Rows are points. The last column is the point's height on a tilted bowl or saddle (a function of degree 2), plus a little noise. Count its main directions that bend up, bend down and stay straight.

Points:
-3.4 -3.0 -3.3

2.0 -0.9 -0.8

1.5 2.2 -0.5

4.6 -3.4 -3.1

7.2 -1.4 -3.7

-4.0 -0.7 -2.7

-0.8 -1.4 -1.2

2.6 4.3 -1.3

0.5 0.9 -0.5

2.2 -9.0 -8.9
Directions: 0 up, 2 down, 0 straight

Points (11 x 3):
8.2 0.4 -6.2

-3.1 3.5 -2.9

2.5 -0.9 0.9

-3.3 4.7 -4.8

-0.6 -1.8 0.9

3.5 -7.4 -7.5

4.0 -0.5 0.0

-1.4 2.0 0.0

1.3 1.3 1.0

0.3 -4.4 -1.1

-2.2 -5.1 -2.9
Directions: 0 up, 2 down, 0 straight

Points (18 x 4):
0.1 3.6 3.2 2.6

-0.4 0.1 6.1 1.4

-5.0 -1.6 0.6 -0.7

0.3 -7.3 -1.6 7.0

-1.8 1.0 1.9 0.2

0.5 1.6 7.2 4.4

1.4 -2.8 -5.6 6.1

5.9 -2.6 -0.6 -2.6

4.0 3.3 -2.3 -2.0

-3.2 -6.1 -2.6 7.4

2.4 2.9 -3.9 0.2

0.5 -1.5 9.4 4.3

-1.8 0.7 1.2 0.3

-6.2 1.0 4.8 -3.4

3.1 -5.5 1.2 1.5

-4.3 2.6 -2.0 3.4

5.1 -2.7 -2.1 -1.3

1.3 -1.9 -0.3 0.4
Directions: 2 up, 1 down, 0 straight

Points (25 x 5):
4.4 7.6 -2.5 5.1 -0.2

-1.8 -5.5 -2.7 -0.1 4.8

-2.5 -7.7 -0.2 -6.3 10.7

3.8 1.8 4.3 0.6 -2.5

-2.0 -2.2 3.3 -6.5 2.3

0.7 0.2 2.1 1.3 -1.0

6.6 2.1 -1.4 -0.4 -2.1

1.0 -0.6 3.7 -1.7 -2.7

-5.7 4.8 -3.1 2.7 -1.7

2.5 -6.5 -1.7 0.6 1.4

-0.6 -2.1 0.0 -2.2 0.9

8.8 -0.6 4.5 -1.0 -5.7

-4.0 -1.4 1.3 0.2 2.0

-2.7 0.9 -2.3 -3.6 2.3

4.0 0.7 -2.3 7.1 1.8

3.0 -5.0 6.1 1.7 -6.4

2.4 -7.9 -2.9 4.2 4.3

-4.8 -1.1 -1.9 1.7 2.8

1.7 -1.6 2.0 -6.7 2.7

-1.5 -0.7 1.1 -1.7 0.3

-0.4 0.5 2.6 0.1 -0.8

7.0 -2.3 -5.4 -1.1 -2.5

0.6 -3.0 -4.7 -0.1 0.5

2.1 0.8 -3.5 -1.0 -1.7

8.1 -1.1 2.2 0.6 -3.9
Directions: 2 up, 1 down, 1 straight

Points:
2.3 -7.6 -2.5 -3.9 -6.9

1.1 -0.1 -3.1 -4.3 -1.8

-2.3 -1.0 -3.4 -6.5 -4.9

1.2 4.4 -0.6 -5.7 -3.6

2.8 -2.5 0.3 4.3 -1.0

-4.6 4.0 -4.0 -2.5 -3.9

-3.6 2.2 -0.8 2.4 0.2

6.3 -4.8 0.0 -0.4 -4.0

-3.8 1.9 2.1 -2.8 -2.0

-0.9 1.7 -1.7 -6.8 -4.2

3.0 -2.1 -7.1 2.9 -4.5

-1.7 -3.7 2.8 0.0 -0.6

-0.9 -0.4 3.7 -2.1 -0.5

-0.6 -7.9 -5.4 -1.7 -8.2

-8.2 -0.3 -4.1 2.4 -4.0

4.7 -2.2 2.3 0.8 -0.9

4.2 5.2 1.5 -2.5 -2.2

1.8 -2.5 -0.3 3.6 -0.4

-3.6 -2.4 -4.8 5.5 -3.1

-4.9 1.3 0.6 3.2 -0.2

-6.8 -0.1 3.6 1.4 -2.0

-7.7 3.6 3.2 -2.5 -6.2

-2.7 -3.7 2.8 -3.9 -2.6

-2.5 -3.4 -2.1 -1.2 -1.6

-2.6 -2.9 -4.6 -0.2 -2.4

-4.1 3.3 -2.3 -2.7 -2.7
Directions: 0 up, 4 down, 0 straight

Points:
10.2 -0.5 -1.2 5.7 5.6 4.1 -8.2

-0.8 -3.8 -2.8 3.3 -1.6 -0.4 -2.6

-4.6 2.6 -1.1 -3.7 3.5 -1.0 -2.3

-1.7 -4.4 3.9 -3.3 1.2 0.1 -2.9

-3.0 0.4 -0.6 2.9 -3.6 -5.5 -3.6

-0.5 -1.0 3.2 -0.3 0.4 1.3 -1.3

4.6 3.5 -9.2 -3.5 -3.4 -3.6 1.3

-3.9 -11.5 3.4 -0.9 -2.4 6.9 -7.6

4.8 4.4 -0.6 -5.4 3.9 -2.8 -1.4

-0.2 0.5 0.9 1.6 -0.9 -5.9 -1.9

-2.1 -7.6 -2.7 -9.7 6.1 1.4 -6.0

-2.1 -7.4 1.6 -1.6 1.1 -8.6 -2.0

2.2 1.0 -0.1 2.5 3.4 5.2 -1.2

-2.9 -3.7 0.7 -2.7 1.3 0.5 -2.2

0.3 1.2 6.1 0.5 -0.6 1.0 -1.7

-2.7 -2.1 -0.6 -2.7 -8.7 -2.0 -4.9

-6.1 3.1 -0.5 -4.2 -4.7 0.5 -3.7

4.7 3.2 3.5 -0.3 -4.1 1.6 -4.2

-4.1 2.2 2.7 0.2 3.7 0.9 -2.1

-6.8 0.5 -2.7 6.1 1.3 0.8 -5.5

7.1 0.9 -1.6 6.2 -3.2 1.3 -6.2

-5.9 -5.2 2.8 3.7 5.1 -0.1 -7.5

-3.2 -1.7 3.5 3.1 -5.8 2.2 -3.4

4.7 1.5 -4.8 -1.2 -2.1 -1.6 -0.6

-2.3 -4.5 -5.1 1.9 1.4 0.9 -2.9

-0.2 5.2 -3.5 -3.3 3.9 4.6 -2.2

2.7 -5.2 1.4 -3.6 0.4 -4.0 -0.6

1.6 -7.0 -0.3 -1.5 6.0 0.4 -4.2

4.4 0.9 1.3 -0.9 1.4 -5.7 -0.8

0.4 1.9 -2.5 0.9 -2.2 -1.4 -1.2

-2.6 3.6 2.3 -0.8 -3.6 -4.0 -3.1

-2.4 -1.2 -4.4 -2.4 -0.5 1.9 -1.3

3.0 0.0 -2.9 4.7 3.2 -0.5 -2.7

4.8 3.1 -5.3 0.8 3.7 1.8 -2.6

-0.8 -2.0 -1.6 -0.9 3.7 0.2 -1.5

-1.3 0.3 0.7 -3.6 -0.7 -7.1 0.3

-4.3 -1.2 4.7 -5.9 -2.5 1.6 -3.4

-2.4 -4.0 -4.9 -2.9 1.1 1.0 -1.5

-4.1 1.5 -3.6 1.5 6.2 1.7 -4.0

-2.3 0.4 -2.9 -0.7 2.0 2.4 -1.2

-4.0 2.0 5.0 3.4 -1.5 -1.1 -3.2
Directions: 1 up, 5 down, 0 straight

Points, 62 rows:
-1.7 2.1 -7.9 -1.1 -0.1 4.9 1.3 0.6 -0.7

0.1 1.1 -3.1 -5.0 5.7 6.2 1.7 3.1 -1.4

-2.1 -1.3 -6.5 3.5 2.2 -2.0 2.7 0.8 -0.6

-3.1 -2.4 2.5 -0.6 3.9 -7.2 -0.4 -3.4 -1.8

2.3 2.3 -1.2 -0.1 0.0 0.5 0.1 0.8 -1.9

0.2 -6.0 1.9 -0.2 5.6 3.2 -1.9 4.0 -2.0

4.0 -4.5 -0.5 5.3 -5.9 -6.1 6.0 1.6 -1.8

-1.6 -1.5 -3.8 2.7 0.6 1.8 -0.1 2.2 -0.7

-5.4 1.6 -0.3 -0.8 0.2 3.7 5.1 0.5 -0.1

5.7 0.9 0.0 1.1 3.8 0.7 -2.0 7.5 -7.8

0.6 4.8 -2.1 1.0 0.5 -0.6 -0.6 2.3 -1.8

2.4 -4.4 6.6 -1.1 2.7 3.0 0.3 -1.2 -1.9

7.3 2.8 -5.0 1.1 6.0 -2.5 -0.2 3.7 -9.5

-2.6 2.3 5.9 2.9 4.0 0.3 -2.4 4.3 -1.1

6.7 -2.4 -0.6 2.3 3.0 -3.9 0.7 3.1 -5.5

-1.7 7.9 1.3 0.7 -1.4 -2.8 6.3 -2.3 1.0

0.5 4.2 -1.8 0.7 3.4 2.6 -5.6 5.8 -3.8

3.9 0.7 -8.0 3.6 0.8 1.2 1.5 5.9 -7.2

1.9 -1.7 10.4 -6.3 -1.6 1.3 0.6 -0.1 -0.2

2.7 -1.2 -0.6 -1.3 -1.0 -0.9 3.0 -3.3 -0.5

-2.8 -0.8 -2.7 -0.9 1.4 3.5 5.4 -1.6 0.3

3.4 -5.2 6.1 -0.5 5.1 -4.8 -2.1 -0.4 -4.3

-1.6 4.3 -7.3 6.1 -4.6 4.9 3.2 5.5 -5.1

-2.4 -3.7 -3.4 -1.5 0.9 -3.2 -1.8 1.9 -0.7

2.5 3.9 7.6 2.7 -6.2 -1.5 -2.0 1.9 -2.4

-4.6 -5.4 4.1 -2.9 1.8 1.3 -1.2 -3.3 -2.3

6.3 2.1 6.9 5.0 3.2 0.2 -1.8 -1.2 -5.7

-4.4 -2.5 -1.6 -0.2 -4.7 3.6 4.1 -0.5 -0.5

0.4 -9.5 -1.1 0.4 0.2 4.2 2.0 -0.3 1.5

-4.2 3.0 4.8 0.0 2.4 6.1 -4.3 0.8 -0.7

-2.6 -5.2 2.7 1.4 2.0 1.7 0.2 6.8 -0.7

-0.5 2.9 3.5 0.8 -3.6 1.1 -4.1 5.1 -2.5

-0.1 -3.5 3.8 5.1 -1.7 5.5 1.2 -2.7 -0.8

-3.7 -2.0 -1.4 -3.9 -1.0 0.4 -0.7 -4.6 -1.3

7.7 1.9 1.9 -1.2 -0.2 -3.7 -4.9 6.5 -9.9

-6.2 -5.3 4.2 4.3 1.5 0.8 1.6 5.2 -1.8

-6.6 -8.5 -0.8 -4.4 5.7 -1.0 4.5 5.0 0.1

4.6 2.0 -1.9 -3.0 6.3 1.4 -12.2 -0.7 -11.3

-0.2 4.8 4.1 6.8 0.2 6.7 3.3 -2.8 0.2

-0.4 -0.6 -2.7 3.2 1.1 -5.2 -1.7 -4.1 -0.4

0.5 2.0 -2.0 1.9 -1.8 1.5 5.8 -4.9 0.5

-3.3 3.9 -3.8 -2.4 0.9 1.9 -4.4 3.3 -1.7

-1.8 -5.9 1.1 -1.2 0.8 -5.9 2.2 1.1 0.0

-3.9 1.1 2.8 -2.4 0.4 -3.5 9.2 2.1 -0.8

3.3 -2.7 2.5 0.4 -1.1 4.5 -4.4 1.4 -1.8

5.3 -0.3 -6.4 -1.5 -3.2 -2.8 1.8 6.8 -8.2

-3.6 5.1 1.9 2.4 -0.7 -6.5 -0.1 -0.9 0.7

1.8 2.1 -1.2 1.0 4.7 0.4 -2.4 4.0 -3.7

-2.2 -0.5 4.2 -3.2 3.4 3.6 -0.9 -3.2 -2.0

3.2 3.1 2.0 -1.5 -0.8 -0.8 -3.1 -1.3 -3.5

-4.5 -4.9 -2.2 1.6 1.2 6.3 2.2 -2.8 -0.5

3.9 -4.4 -0.6 0.8 4.8 -0.3 0.7 2.6 -3.3

-2.2 -6.9 3.4 -5.2 -0.3 -2.1 0.5 3.3 1.6

4.4 1.4 0.1 3.4 5.7 3.0 1.5 -3.3 -3.7

-2.6 5.4 3.0 2.7 1.4 -1.9 1.3 2.1 0.5

-1.5 3.4 0.3 -3.5 -2.7 2.1 -1.5 2.1 -1.9

-0.6 0.8 6.3 0.2 -3.1 -1.2 4.6 -1.4 -0.3

0.7 2.4 -3.9 -8.0 -2.5 2.7 5.2 -7.2 -0.9

-1.2 4.0 0.6 4.0 2.3 2.6 -5.9 3.7 -1.2

2.9 3.2 -1.0 -6.4 -1.1 0.2 0.5 -0.5 -3.2

0.1 -1.5 -4.9 -3.3 0.5 0.4 -6.8 -9.7 -4.9

0.9 -1.5 -4.3 -1.0 2.5 0.3 -0.6 -5.2 -1.0
Directions: 1 up, 3 down, 4 straight

Points, 61 rows:
1.2 1.4 -3.6 -1.5 5.7 7.9 8.1 4.2 6.4

-3.3 7.9 -0.6 -3.9 1.9 -0.3 0.8 -7.7 4.4

2.0 7.0 -2.3 3.3 -0.4 3.9 8.8 -2.8 5.8

7.7 0.8 -0.4 -0.1 6.6 -1.1 -0.1 -3.4 3.9

3.8 5.4 4.8 -5.1 -1.3 -0.7 6.5 -1.8 7.8

5.0 3.9 -4.1 -5.3 -2.1 -2.7 2.3 0.9 5.3

2.5 3.3 -1.9 5.1 8.4 -2.2 5.7 7.8 11.3

1.3 -3.6 -4.7 -2.3 1.7 -2.4 0.7 0.2 0.8

-6.0 2.1 3.4 3.3 -2.0 7.3 -0.5 3.2 -2.2

0.9 1.1 4.3 -9.3 0.4 0.2 -1.8 -2.5 5.3

4.9 -2.4 -3.2 0.2 -3.1 3.2 -1.2 -1.7 1.1

-2.7 0.6 2.5 0.4 -2.1 3.4 4.2 -3.1 -0.8

-3.9 8.2 0.2 -0.6 6.3 0.3 3.5 -0.7 4.5

1.8 -4.9 -4.0 4.4 -4.1 0.7 -2.2 -0.8 -0.8

-6.5 1.9 -1.3 7.3 -3.8 1.0 2.8 -3.1 0.3

-1.1 -8.5 0.2 -0.6 -1.7 -2.3 5.6 -6.6 4.9

-0.7 -6.6 5.1 6.3 -2.8 5.0 1.9 4.7 2.0

-0.4 -3.4 0.0 -9.0 -1.4 1.4 3.5 -1.0 4.0

-3.3 -3.4 0.7 8.4 7.0 1.6 0.0 1.0 3.1

3.4 2.6 10.6 4.3 -1.4 -2.9 -0.6 4.2 8.1

1.7 0.5 -1.3 -2.3 -4.1 1.7 1.6 -4.0 1.4

-7.5 2.3 1.1 0.9 -1.9 3.0 -2.6 1.1 -1.6

-2.4 -3.5 -2.8 0.7 4.5 -1.6 -2.4 -3.4 -1.2

-1.0 1.1 1.7 1.6 3.9 -2.4 -2.8 -2.2 -0.5

6.0 -2.6 3.4 -2.3 0.0 -3.5 -5.9 4.0 0.5

2.5 -2.3 -6.2 -2.5 -2.4 3.0 -1.0 3.7 1.6

-1.0 2.4 -4.2 -2.0 -2.6 -0.2 -1.4 -1.0 -0.6

-2.6 -1.3 -3.0 -6.3 0.1 -3.6 1.9 4.8 3.4

-1.7 3.5 -1.0 2.5 4.0 -5.1 1.8 2.3 2.4

2.8 -1.3 -0.8 5.1 0.8 -2.3 2.3 1.6 1.9

5.3 -5.7 1.1 -0.2 -3.6 2.1 2.4 -2.3 3.7

0.0 5.8 -1.3 3.6 -5.2 0.8 1.2 0.9 1.4

0.9 -3.3 0.1 2.4 1.9 -0.4 4.8 -0.6 2.5

0.1 -4.5 0.9 -3.6 -7.0 1.4 -6.5 -5.4 1.0

-1.1 1.8 0.1 -0.8 2.2 -1.3 5.1 -1.6 2.5

1.7 -6.5 -3.4 6.9 0.0 2.3 -1.7 1.3 0.8

1.3 -7.1 -1.9 -0.3 -0.3 0.7 3.8 -4.2 3.2

-4.2 2.3 0.2 -5.3 -0.1 -0.1 1.3 5.1 1.6

1.4 -0.5 -2.8 -3.5 1.0 2.7 -1.9 -2.1 0.7

1.2 -6.7 1.8 2.3 -2.4 0.5 -1.6 2.4 0.5

1.7 1.3 2.6 -4.0 -5.5 3.1 7.8 4.3 1.9

-5.5 -7.6 0.2 4.5 2.5 -0.7 1.4 0.3 0.7

2.1 4.0 0.4 2.7 1.1 -1.9 3.4 -4.8 3.6

-1.3 0.8 -0.5 2.1 -8.8 -4.1 -4.5 -2.4 -0.3

0.5 -0.7 7.2 1.5 1.2 1.6 0.8 -3.4 3.4

-2.1 1.8 -2.3 -6.2 -1.8 -7.2 -0.1 6.9 5.2

0.0 -0.6 -0.2 -5.7 0.2 0.6 -1.8 0.2 1.1

2.2 2.0 4.2 -2.1 2.2 1.0 0.5 -4.0 3.6

0.9 2.8 -5.9 -7.4 -3.7 -1.1 3.1 1.7 4.9

1.9 -4.9 0.7 -3.7 -8.4 -7.2 -4.9 -3.7 -0.6

-1.7 -3.1 -0.8 -3.4 -2.2 2.7 0.0 1.0 -0.4

0.2 6.1 -2.7 -2.7 -2.5 0.6 1.6 -4.1 2.3

-5.7 3.1 0.2 -3.0 -1.4 -3.5 6.5 -3.8 2.4

1.1 -1.9 -3.0 -4.8 2.0 2.3 -0.5 -3.1 2.2

-1.0 -2.8 -1.4 -1.3 0.6 -2.0 6.7 0.9 2.8

1.7 3.0 2.8 2.4 -4.1 -6.9 0.1 -5.2 2.2

3.9 -0.9 -1.2 -0.2 -6.9 2.0 -1.9 3.1 1.1

0.5 -0.8 0.6 0.6 1.1 4.4 2.6 -5.0 2.2

1.2 5.8 -2.2 4.6 1.1 2.6 3.2 3.2 3.5

-0.9 -1.1 -0.5 -0.2 0.8 -4.1 4.6 -5.0 2.9

3.9 -0.9 -1.4 -4.0 3.3 7.2 0.5 -5.5 6.6
Directions: 7 up, 1 down, 0 straight
